Every row gives one point. Each copy is the shape, with its points in the same order, turned, moved and blurred by noise. Is it also mirrored, or only turned?
In the rows, 128 means zero.

Shape (5 x 2):
[[107 153]
 [164 131]
 [103 107]
 [133 165]
 [103 101]]
Copy 1 (5 x 2):
[[171 127]
 [126 172]
 [126 107]
 [168 154]
 [121 105]]
Copy 1 is: mirrored
Copy 2:
[[128  96]
 [141 155]
 [ 87 118]
 [151 110]
 [ 82 121]]
Copy 2 is: mirrored
Copy 3 (5 x 2):
[[ 91 152]
 [151 143]
 [ 99 103]
 [112 170]
 [102  99]]
Copy 3 is: only turned
Copy 4:
[[112 147]
 [170 142]
 [118  98]
 [136 165]
 [116  94]]
Copy 4 is: only turned

Shape, 9 rows:
[[126 154 106 155]
 [124 132 172 113]
 [ 87 145 124 173]
 [161 143 141 138]
 [ 84 176 128 157]
 [108 176 103 119]
 [125 110 125  97]
 [115 111 107 139]
 [150 130 185 137]]
Copy 1, 9 rows:
[[138 154 121 146]
 [146  90 172 140]
 [101 134 118 164]
 [163 141 166 141]
 [126 117 101 177]
 [154 123  95 137]
 [142 105 151  97]
 [114 137 140 116]
 [151 117 194 156]]
Copy 1 is: mirrored
Copy 2, 9 rows:
[[129 156  92 137]
 [144 138 170 140]
 [ 92 162 109 160]
 [153 150 129 106]
 [118 176 109 180]
 [158 147  94 173]
 [144  96 134 139]
 [113 114 106 135]
 [139 156 174 110]]
Copy 2 is: mirrored
Copy 3:
[[139 141 115 147]
 [ 99 147 178 115]
 [112 143 128 187]
 [151 137 156 113]
 [110 174 122 174]
 [112 168  98 128]
 [ 91 115 139 100]
 [108 103 125 140]
 [131 142 200 121]]
Copy 3 is: only turned
Copy 4:
[[133 152 114 159]
 [121 108 148 101]
 [ 98 137 134 178]
 [164 129 132 124]
 [ 92 163 145 162]
 [108 174 107 128]
 [117 107  95 103]
 [120 113  94 148]
 [152 101 165 111]]
Copy 4 is: only turned

Shape:
[[102 112  76 140  57 129 104 158]
 [138  92  93 120 103 106 142 102]
 [149 132 120 126 119 128 160 124]
 [164 118 118 155  91 137 141 116]
 [115 134 155 134 112  79 128 121]
 [152 143 137  98  91 149  99 120]
 [129 120 127 147  97 126 128 187]
 [118 136 105 132 167 139 115 127]
 [146  79 144 134 124 145 137 145]
 [121 111 120 151 127 143 137 157]
 [136 139 108 126 144 108 128 119]
 [145 171 118 107 128 118 176 109]
 [130 117 149 138  47 122 109 102]
 [ 63 170 132  81 132 172 193 157]]
Copy 1, 14 rows:
[[ 99  79  74 176 119 153 129 139]
 [125  95 105 115 114  97 132 109]
 [142 121 135 112 130 121 164 113]
 [162 117 107 135 101 127 155 110]
 [123 104 167 162 142 100 128 112]
 [144 131 132 124 119 172 107  96]
 [132  84 135 159 130 160 158 154]
 [126 159 128 117 143 117 133 159]
 [150  96 139 114  89 131 139 154]
 [127 111 128 140 113 131 158 166]
 [132 133 126 125 159 108 139 132]
 [123 139 141 100 165 129 167  88]
 [136  95 124 175  86 132 118  79]
 [ 37 139 174  94 126 172 187 133]]
Copy 1 is: mirrored
Copy 2:
[[158 105 127 169  55 131  92 163]
 [162 111 110 147 103 119 154 109]
 [147 160 109 126 119 117 142 128]
 [168 142  90 127 116 108 108 125]
 [115 146 155 151 123 104 114 100]
 [174 157 147 107 110 155  97 126]
 [140 141 137 144  99  94 100 179]
 [129 139 122 152 158 166 135 153]
 [151 114 125 100 136 101 126 153]
 [127 130 112 136 127 115 117 172]
 [140 154 125 157 137 142 141 124]
 [134 203 106 135 118 136 156 111]
 [152 122 132 118  81 113  77  89]
 [ 65 188 123  94  78 166 160 176]]
Copy 2 is: mirrored
Copy 3, 14 rows:
[[134 109  48 120  68 125 112 141]
 [140  83 103 121 101 104 171 106]
 [153 119 133 120 113 118 167 139]
 [172 118 117 151  89 113 161 127]
 [103 122 151 128  95  87 128 124]
 [174 138 134 100  90 134 119 103]
 [146 109 110 133  96 121 105 179]
 [127 136 111 124 165 128 136 122]
 [157  79 141 148 117 142 127 137]
 [138 110 112 147 125 139 130 156]
 [133 128 122 115 139  98 148 121]
 [137 146 149  92 116 107 191 139]
 [144 122 123 144  40 117 125  96]
 [ 88 149 142  66 116 195 166 181]]
Copy 3 is: only turned

Shape:
[[115  91 131 116 143 100 128 146 114 116 120]
 [119  93 121  84 114 104 172 145  84 137 134]
 [157 161  95 157 145 140 119 149 115 123 111]
 [100 123 128 108 103 168 146 124 188 141 112]
 [166 129 114 131 137 163  85 144 109 137 109]
 [167 143  93 145 158 161 116 111 133 133 110]
 [136 107 109 122 134  79 162 112 107 171 126]
 [173 136 155 135 158 136 133 140 141 115 109]
 [110 138  96  69 115 146 136  76 180 128 150]
 [149 130  97 153 159 152 138 132 103 116 140]
 [171 138  98 155 115 137 105 141 136 106 124]
 [135 127 108 101 126 155 136 120 188 157 172]
 [ 88 101 142 121 133  89 133 139  81 143 141]
 [154 168 130 127 155 134 115 171 133 127 102]
 [113 151 152  87  86 168 146  82 193 142 155]]
Copy 1 (15 x 11):
[[133 111 143 104 100 101 144 129 103 109 129]
 [132 106 130  70  92 125 178 110  83 130 169]
 [ 92 154 100 147 116 153 128 140  90 145 107]
 [116  92 123 104 119 181 161 123 181 124 113]
 [118 125 121 126 105 166  88 125  88 142 103]
 [105 123  92 147 141 160 115 112 101 140  93]
 [130 101 112 111 118  91 169  88  91 166 140]
 [140 149 136 123 150 154 144 123  96 123  88]
 [117 103  71  83 140 157 135  84 181 112 149]
 [ 90 123 116 146 136 143 129 134  77 123 139]
 [121 147 105 159  97 161 119 127 107 123 118]
 [147  95  93 117 152 169 133 119 167 138 153]
 [111 112 167  84  99  87 151 124 104 141 162]
 [121 169 117 112 126 152 130 158 104 144  94]
 [127 124 118  85 147 194 145  77 201 130 149]]
Copy 1 is: only turned
Copy 2:
[[132  97 120 108 126 105 131 149 128 151 108]
 [127 125 123 101  92 115 173 141 101 186 113]
 [136 146 143 131 129 127 101 128 107  89  93]
 [ 83 112 158 136  89 152 150 108 188 125  98]
 [119 126 153 100 109 151  71 124 104 103 104]
 [135 128 153 120 132 147 106  87 118  89  93]
 [155 126 157 126 106  81 143 100 110 171 116]
 [160 119 165  96 134 142 109 145 155 102  96]
 [ 91 132 113 117 114 148 153  51 186 144 126]
 [137 118 137 127 137 142 135 118  90  95 118]
 [147 138 114 145 101 145  94 126 129  87 102]
 [106 125 139 112  92 128 149  74 171  95 153]
 [119 105 135 131 133  98 135 160 111 185 133]
 [130 150 155 103 131 120 101 156 137  90  86]
 [ 97 142 149 133  95 172 157  87 217 139 147]]
Copy 2 is: mirrored
Copy 3, 15 rows:
[[109 100 123 151 142 101 141 151  91 130 131]
 [ 86 112 110 128  95  77 163 151  80 156 147]
 [150 166 112 133 148 135 124 126 111 159  87]
 [108 102 136 117 130 172 188 146 166 156 109]
 [153 115 110 131 122 139 105 114 107 155  74]
 [161 145 124 127 137 140 140  88 112 149  88]
 [116 134 146 148 112  63 153 110 107 169 151]
 [166 130 159 126 136 142 141 133  99 128 110]
 [ 98 121 114  70 133 140 189  93 163 138 145]
 [148 154 107 148 139 141 141 102  78 144 114]
 [172 158 100 135 123 133 118 126 135 130  96]
 [142 114 120  98 118 161 171 105 157 165 160]
 [ 71 112 128 159 123  99 122 141  94 144 146]
 [160 142 136 110 159 145 113 156 101 165  92]
 [ 97 128 156  84  91 182 170 110 175 136 144]]
Copy 3 is: only turned

Shape, 18 rows:
[[152  68  83 126 144 146 120 158  96 145 130 131]
 [152 171 128  96 130 122 133 142 157 151 192 110]
 [112 155 137 137 106 154 130  97 172 153 187 152]
 [151 118 141  87 152 108 126 171 124 154 102 142]
 [118 100 102 144 142 137 121 127  88 118 111 136]
 [ 95  93  96 189 124 114 125 143 107 117 132 131]
 [154 108 159 151 126 113 149 168  82 184 143 109]
 [107 129  86 153  81 144 147 102 144 145 129 150]
 [128 160 103 122  76 142 116 110 154 108 168 125]
 [119  84 124 169 161 142 126 107 132 131 117 123]
 [132 103 113 162 137 154 119 120  96 115 111 105]
 [170  80 126 110 119 120 148 179 124 107 146 135]
 [162  94 158 137 129 120 143 139 107 160 119 104]
 [131 152 126  59 103 143 120 115 133 127 205 123]
 [108  82 115 126 145 157 151 149  85 100 114 138]
 [119 101 115 111 125 156 146 188 126 146 112 101]
 [174 111 122 139 158 157 147 180  73 122 124 132]
 [131 140 142 123  99 161  83 131 136 130 175 140]]
Copy 1 (18 x 12):
[[128  79 104 136 173 157 132 151  74 142 139 134]
 [145 165 125 104 152 145 124 148 159 142 172  76]
 [109 142 139 119 105 166 132 122 195 151 160 127]
 [134 141 135  88 183 112 132 159 105 110 116 124]
 [127  96  96 134 131 133 123 117  85 119 125 161]
 [127  89  90 165 113 104 119 137 118 140 143 171]
 [183 116 159 102 132 113 152 167  93 163 152 143]
 [115 114  97 149  98 156 141 120 156 155 104 134]
 [114 142 123 154  97 154 113 115 151 131 144  80]
 [132  66 117 120 146 119 122 102 135 130 138 170]
 [149  71 107 137 117 127 110 110 100 113 139 147]
 [126 109 149 157 175 126 143 188  99 102 151 112]
 [165  94 164 103 147 106 140 131 100 135 134 129]
 [ 94 159 134 103 127 164 135 125 135 130 184  63]
 [122  74  93 126 130 139 153 151  86  92 140 156]
 [141  80  99  99 138 123 128 182 115 130 125  99]
 [185  94 124 130 158 154 131 174  80  85 151 147]
 [109 133 157 122 110 175  87 135 136 133 160 118]]
Copy 1 is: mirrored
Copy 2:
[[127  66 107 116 129 110  91 162  87 132 111 154]
 [173 143 134  95 152 128 119 149 154 161 188 139]
 [144 142 121 122 110 170 112  89 171 156 170 151]
 [145 113 150 110 160 104 125 181 135 158  96 181]
 [107 111 117 129 131 113 115 127  91 111  95 152]
 [ 86 102 113 155 103  95 120 124 121 109 114 120]
 [153 102 154 152 107  78 143 155  95 179 139 159]
 [128 136  80 124  82 154 123 112 143 134 113 135]
 [148 165 118  96 101 151  97 122 150 114 154 117]
 [120  76 129 142 141 124 124  91 122 124  96 133]
 [129 108 130 139 130 121 115 114  80 112  98 123]
 [156  81 151 115 114 106 114 187 127 100 133 163]
 [166  92 160 129 116  94 143 138 103 157 105 152]
 [147 155 142  55 127 156 106 139 131 138 193 158]
 [ 98  92 133 135 131 141 134 155  84  96 103 162]
 [127  94 140 128 129 143 128 195 108 151 108 125]
 [156  99 135 162 149 107 111 177  70 114 124 168]
 [136 146 158 115 115 147  68 120 136 142 157 145]]
Copy 2 is: only turned

Shape:
[[ 81 127 167  89 129 134  79  92 142  93 151 125]
 [ 81 142 116 134 116 136 167 106 167  96  91 118]
 [119 100 119 164 174 159 124  93 125 110 150 146]
 [125 134 131  66 116 130  93 114 124 160 103 104]
 [167 148 132 117 154 113  99 124 134 137 162 140]
 [147  92 120 128 157 135 134 106 116  87 135 178]
 [104 122  92 142 123 170 164 118 126 106 138 115]
 [134 137 156  74 128  96  91 149 108 113 136  86]
 [142  97 105 132 159 147 136 102 163  92 155 152]
 [123  80 110 144 148 110 115 129 138 141 150 143]
 [106 130  82 140 185 135 154 123 130 113 110 137]
 [161 166 131 109 102  78  77 121  93 133 104 104]
 [141 149 135 123 130 116 125 157 102 144 134 159]
 [146 149 135 106 116 130  53 174 120 113 118 126]
 [157 143 164 118 129 121 111 146 120 140  93 100]]
Copy 1 (15 x 12):
[[115 141 176 134 173 132  98 106 111 140 173 182]
 [103 157 135 136 172 162 145 108 164 104 118 117]
 [131 109  99 121 130 150 133 104  84  87 148 165]
 [153 179 145 113 162 120  77 146 121 164 115 148]
 [164 134 106 107 132 105 115 158 128 133 176 169]
 [133 107 129  98 133 133 140 143 110  73 126 191]
 [ 93 152 107 102 119 169 125 117 123  95 129 124]
 [134 151 176 105 151  84  96 170 115 154 162 128]
 [137  98 112 103 138 159 115 125 134  77 152 167]
 [122  87  94 126 138 128 110 150 111 127 126 158]
 [120 136  81 100 173 132 140 126 113  76 122 126]
 [155 180 146 137 122  50 108 161 139 149 131 144]
 [129 159 108 111 135 111 148 188 116 138 142 166]
 [134 176 144 153 142  99  85 200 113 119 166 156]
 [172 166 149 136 141 114 128 177 114 145 134 119]]
Copy 1 is: only turned
Copy 2 (15 x 12):
[[135 153 131 112 167 178 102 101 108  75 115 132]
 [144 147 107 146 140 118 136  81 165 115 104 161]
 [138 109 100 172 141 149 121 132  84 106 158 162]
 [148 119 126  79 137 159  84 114 114 155  91 104]
 [151 110 125  95 124 120  80 159 110 116 152 145]
 [161  98 125 143 102 139 129 133  84  80 131 164]
 [143 142  68 145 122 136 158 108 129 123 138 157]
 [142 140 147  56 155 128 119 137 104 111 120  87]
 [156  80  87 133 131 138 133 125 124  83 138 169]
 [101  83 114 129 119 116 110 127  94 105 130 149]
 [148 119  94 131 140 111 147  98 105 148 134 184]
 [164 137 139  90 132  88  73 135 100 138  90  72]
 [131 141 142 105  85 121 105 147 108 143 129 149]
 [135 144 133  76 146 126  94 194 112 120  80 125]
 [152 127 156 100 143 123 118 150 137 149 117 100]]
Copy 2 is: only turned
Copy 3, 15 rows:
[[ 52 144 148 125 150 162  90 136 127 124 106 119]
 [ 88 112 110 163  96 141 156  93 145 125 137  97]
 [110 114  79 141 196 160 121 108 111 103 144 124]
 [136 121 181 117 125 163 122 154 152 105  93 126]
 [139 168 137  96 168 114 126 137 105 116 130 139]
 [117 104  99 122 167 114 117  94  73 101 146 148]
 [119 103  57 128 124 136 129 124 151 111 147 102]
 [129 146 177 111 131 115 101 176 104 107  97  87]
 [ 93 108 100 112 171 104 133  92 136 107 164 128]
 [134 104 117 154 194 108 133 143 117 127 144 142]
 [112 112  89 155 148 121 176 115 127  70 123 119]
 [177 178 184 141 113 126  96 145 104  98 106 111]
 [146 138 116 120 135 121 141 145  84 139 107 144]
 [148 155 150 118 148 102  99 139 118 129  54 120]
 [171 138 163 129 121 134 130 120 111 124  94  85]]
Copy 3 is: mirrored

Shape (18 x 12):
[[131 126 156 121 102 139 113  97 121  94 148  97]
 [124 125 148 147 163 120 171 103 143 126 147 123]
 [145  89 123  89 152 168 128 135 142 126 116 173]
 [158 116 114 109 131 148 152  87 146  93 130 116]
 [142 114 119 161 185 128 137 160 127 147 146 119]
 [130 107  77 134 123 116 127 115  63  74 133 127]
 [114 109  88  87 123 140 112 127 168 138 122 149]
 [131 129 115 121 139 186 152 122  96 132 132 143]
 [168 134 143 134 120 158 156 156 105  90 122 166]
 [190 136 104 150 129 131 103 114 124 112 116  99]
 [227 130 153 134 150 145 122 105 113 132 158 111]
 [172 130 147 143 154 132 135  87  94 139 141 179]
 [136 117 144 117 161 136 150 135 163 150 110 108]
 [129  95  97 157 148 134  93 127 119 107 130 139]
 [109 150 116  98 127 150 105 126 111 126 119 126]
 [137 114 110 103 146 143  95 113 104 147 164 147]
 [163  89 135 106 113 183  92 153 100 216 160 114]
 [151  78 129 119 124 165 110 124  63 126 113 119]]
Copy 1, 18 rows:
[[108 108 124 160 108 174 117 134 121  99 142 130]
 [149 117 134 154 130 111 139  86 124 114 177 109]
 [155 106 163 120 150 102 102 109 108 120 107 181]
 [140  81 110 156 106 124 117 102  99 110 122 138]
 [168 153 110 130 183 106 102 100 121 120 155 108]
 [ 85 147  74 180 131  95 104 138  95 105 129 153]
 [138  96 129  97 134  96 121 125 153 106 103 166]
 [121 133 123 124 125 125 102  94  97 150 144 166]
 [157 165 143 155 103 118 105 126  79 146 116 144]
 [148 117  77 172 142 146 106 124 119 132  93 113]
 [180 101 107 175 161 173 121 132  76 158 132 114]
 [153 124 134 187 156 122 142 120 108 174 152 156]
 [154 107 149 117 149 121 122  82 126 114 125 101]
 [139 137 103 166 161 110  85 128 143 101 124 155]
 [105 139 113 114 134 144 137 114 134 119 113 162]
 [130 111 112 130 177 131 126 140 121 132 143 177]
 [126 102 140  81 200 169  73 153 118 179 136 138]
 [ 90 126 132 158 165 141  73 124  90 139 113 153]]
Copy 1 is: mirrored
Copy 2 (18 x 12):
[[136 132 152 149 119 103  95 128  88 103 136 127]
 [109 119 136 136 180 120 146 117  89 154 143 119]
 [122  81 110  88 145 145 107 117 129 124 163 176]
 [115  99 149 117 138  94 108  96 105 123 172 128]
 [123 134 143 119 180 160 128 135 149 173 139 127]
 [ 65 156 174 112  89 129  98 153 114 144 170 135]
 [121 101  86  98 123 110 131 136 159 113 166 143]
 [129 134 129  90 131 167 117 105  98 124 169 128]
 [108 125 181  97 134 166 126  94 111 108 130 169]
 [108 132 161 130 115 118  80  85 148 145 133 110]
 [158 112 172 130 135 125  84  61 109 180 122 142]
 [101 127 122 120 131 153 117  81  76 176 125 168]
 [137  93 117 104 185 125 125 119 132 138 128 110]
 [ 94 139 127 143 130 148  92 136 152 146 158 143]
 [130 151 110  95 119 124 108 131 119 106 138 130]
 [145 139 104 114 109 134 101 129 118 166 156 156]
 [214  94 113 109  90 186 101 136 126 164 134 125]
 [124 107 147 103 102 172  62 140  98 142 147 129]]
Copy 2 is: mirrored
Copy 3 (18 x 12):
[[135 145 152 102  88 129 132  87 117 103 130 143]
 [ 88  98 139 108 135  95 158 120 120 125 129 153]
 [104 111 148 144 138 152 122 107 140 167 112  71]
 [105 132 132 111 122 131 175  82 116 112 109 101]
 [123  87 135 119 136 101 151 176 147 136  88 128]
 [158 113  91 142 107 135 129 128  85  77 100  99]
 [113 138  92 112 126 142 113  95 161 166 117  95]
 [121 127 139 142 136 177 150 131 102 137  98 124]
 [133 121 157 182  97 141 177 137 123 130 142 102]
 [172 145 136 118 123  98 177 113 140 100  94 110]
 [155 120 200 101 156 119 189 119 137  99 125 100]
 [138  90 167 156 178 127 149 104 114 114 136 130]
 [ 94 127 149 102 133  93 150 132 139 176 104 120]
 [152 102 115 136 119 122 129 121 158 106  78 114]
 [130 168 125 135 129 140 106 125 125 132 116 129]
 [146 113 139 107 159 156 104 121 142 119 114 103]
 [189 112 183  69 144 172 114 149 142 186 101 109]
 [176 109 167 131 113 143 122 116  90 126  74  95]]
Copy 3 is: mirrored
Copy 4:
[[139 159 154 102 137 126 148 139 105 140 152  78]
 [143 142 111 133 143 139 198 145 121 142  99 117]
 [159 116 117  95 177 165 151  81 138 102 143 143]
 [144 130 129 110 155 131 186 128 150 109 155  83]
 [116 124 100 161 184 133 153 129 129 154 108 152]
 [136 134 145 133 165  67 164 146 100  84 175 140]
 [111 106 131  86 128 148 148  93 158 107 141 145]
 [158 148 164 132 179 153 174 120 137 119 149 152]
 [191 144 123 146 167 159 127 148 132  95 149 127]
 [123 159 114 141 167  93 132 131 167 130 159  95]
 [166 171  87 127 193 127 152 139 155 179 168  91]
 [195 184  92 121 161 122 178 120 136 142 144 152]
 [131 110 122 118 159 150 155 118 157 147  85 113]
 [113 141 113 140 160 104 143  96 107 106 143 139]
 [121 158 169  89 156 130 135 129 139 116 135 146]
 [128 148 125  93 167 122 160 106 120 148 168 162]
 [151 120 158 120 175 150 115  80 148 220 176 165]
 [175 130 167 129 191  98 132  95 114 138 161 131]]
Copy 4 is: mirrored

Shape (15 x 12):
[[ 75 129 143  88 145 115 121 113 114 128  91 160]
 [122 136 118 132 100 120 141 188 142 117 168 146]
 [139 138 137 163  93 155 114 141 135 123 146 118]
 [167 118 170 125 131 133 141 132  63 160 119  92]
 [103 118 103 111 160 114 142 109 147 157 105 147]
 [ 81 116  79 144  88 141 148 161 123 129 145 141]
 [173 159 132 117 117 108 101 121  65 157 130  93]
 [108 107 106 155 101 105 150 132 126  92 166 151]
 [145 120 138 143 144 112 101 148  99 138 134  89]
 [140 163 168 135 135  94 134 102  87 174  89 113]
 [116 150 167 128 131 105 122 118  90 164 135  70]
 [100 107  89 175 104 118 125 181 115 104 127 149]
 [ 97 151 113 101 143 117 163 122 142 102  86 118]
 [112 114 140  86 116  95 125  97 126 146  77 110]
 [ 95 121  87 143 127 145 129 138 119  98 148 149]]
Copy 1:
[[ 86 137 136  52 154 114 121 138  80 140 105 143]
 [124 150 121 116 113  83 129 168 132  77 149 106]
 [123 140 129 151  87 106 119 131 133 133 142 132]
 [173 121 146 101  92 102 157 115  92 195 122 100]
 [111 133 125  83 163 155 103 142 109 131 107  98]
 [ 91 138  78 119 109 120 132 183 105  97 142 102]
 [169 135 113 114 119  68 121  85  87 168 116  99]
 [ 99 103 117 135 121 121 148 144  99  82 159 114]
 [162 106 120 128 136  91 124 127 120 164 144 116]
 [127 144 165 119 144  97 132 109  73 193  94  94]
 [137 153 128 113 152  89 149 108 105 199 146 106]
 [110  96 106 140 115 100 122 203  98 100 142 126]
 [105 142 123  94 169 126 159 133 120 115  78 128]
 [ 86 112 129  72 150 105 129 105 116 170  89 105]
 [110 125  89 115 118 132 128 157  97  96 143 145]]
Copy 1 is: mirrored
Copy 2, 15 rows:
[[126  64 143 120 147 113 101 113 128 118  80 132]
 [ 81 149 103 128 103 124 174 142 131 141 100 134]
 [ 99 146 119 144  80 147 127 124 135 125 149 143]
 [134 122 183 164 132 114 120 169  95 131 178 121]
 [149 122 132 105 163 104 112 120 152 121  94 157]
 [100 118  67 131 105  93 145 135 134 140 115 175]
 [136 156 162 169 116 115  83 155  81 157 138 108]
 [131 130  76 162 111 123 174 111 127 123 103 144]
 [117 144 139 172 137 128 110 157 140 142 144 107]
 [132 137 192 170 140 107  81 136  97  98 119 140]
 [ 98 141 161 174 149  96  90 122 106 120 153 108]
 [106 119  71 166 101 123 147 164 157 134  97 162]
 [131 112 107  98 140 102 107 134 123  72  96 120]
 [154 100 162 132 123  75  90 115 140 108 109 111]
 [122 113  64 131 125 138 135 129 128 138 110 155]]
Copy 2 is: mirrored

Shape (17 x 12):
[[120  94 133 138 122 166 134  84 185 165 104 154]
 [125 136 103 150 116 102 106 164 127  90 134 126]
 [124 151  93 170 120  86 117 156 136 155 143 139]
 [154 142 124 135 152 107 109 145 130 117 153 138]
 [129 142 114 130 140 127  90 147  90 132 133 135]
 [128 100 134 122  84 163 186 136 147 159  87 155]
 [130 121 167 126 107  99 124 123 126 140 152  53]
 [112  72 158 123 118 170 164 137 168 184 128 107]
 [ 95 185 127 151 138 100 120 130 135 129 139 141]
 [150 139 119 155 141  95 107 134  93 111 145 130]
 [150 150 113 120 112 122 109 133 111 134 176 112]
 [165 112 177 110  91 138 114 149 131 128 176 107]
 [134 105 136  77 105  70 127 120 127 136 157  74]
 [114 117 113 128 114  99 157 105 123 120 174  69]
 [157 167  98 155 129 109 129 147 130 131 110 114]
 [144 139 128 123 167 117 127 139 131 125 149 144]
 [118  94 143 152 127 128 164  95 145 169 116 162]]
Copy 1 (17 x 12):
[[ 96 112 111 168 125 109 129 130 162 152 143 176]
 [131 140 137 117  95 177 114 123 114 116  98 103]
 [134 155 107 125 124 196 109 113 109 158 111 120]
 [143 135 111  97 123 161 112 114 120 103 134 110]
 [142 135 135 102 129 148  80 141  94 122 117 114]
 [106  88 123 133 110 123 170 175 152 183 130 152]
 [157 118 170 154 155 155 134 116 143 124 152  59]
 [106  75 148 155 153 149 139 172 185 150 161 141]
 [128 188 134 126 139 157 124 129 100 127 121 121]
 [156 136 134 104 105 162 103 102  88 123 129 108]
 [130 138 121  93 129 152  92 118 127 133 151  73]
 [161 121 155  88 130 138 115 136 193 127 162  85]
 [128  99 154 119 175 133 125  91 145 130 117  50]
 [ 99 114 153 141 139 171 146 103 121 136 159  54]
 [159 133  86 130 110 172 121 132  96 135 122  98]
 [131 133 111  99 142 151 125 122 107  98 140 127]
 [115 108 135 141 130 128 153 120 132 168 154 176]]
Copy 1 is: mirrored
Copy 2, 17 rows:
[[138  77 104 121 113 120 155 127 194 124 128 169]
 [131 150 110  90  79 101  93 160 104 135  87 104]
 [115 129  83 115  72  62 100 133 122 165 110 109]
 [135 163 106 128 115  99  86 138 132 138 110 104]
 [109 148 123 119  91 128  91 132 116 160 131  92]
 [148 106  99 119  96 138 176 119 113 151 126 201]
 [168 141 177 100 113  67 154 158 110 138 135  99]
 [165  88 124 133 108 111 182 164 131 129 162 172]
 [ 91 157 123 133  77  82 130 135 144 146  89 102]
 [121 141 128 117 117  95  77 119 100 144 101  83]
 [141 168 125 105  97  89 103 117 119 129 148  97]
 [176 163 159 103 113  94 100 142 114 127 160 151]
 [155 163 140  65 146  73 167 154 109 146 135  94]
 [146 139 129  97 112  66 164 133  96 102 126  76]
 [153 148 101 135  78 103 116 120 120 163  91  95]
 [126 155 108 146 135 105 108 138 131 133 118 111]
 [114  80 110 135 127  87 152 114 145 138 114 163]]
Copy 2 is: only turned
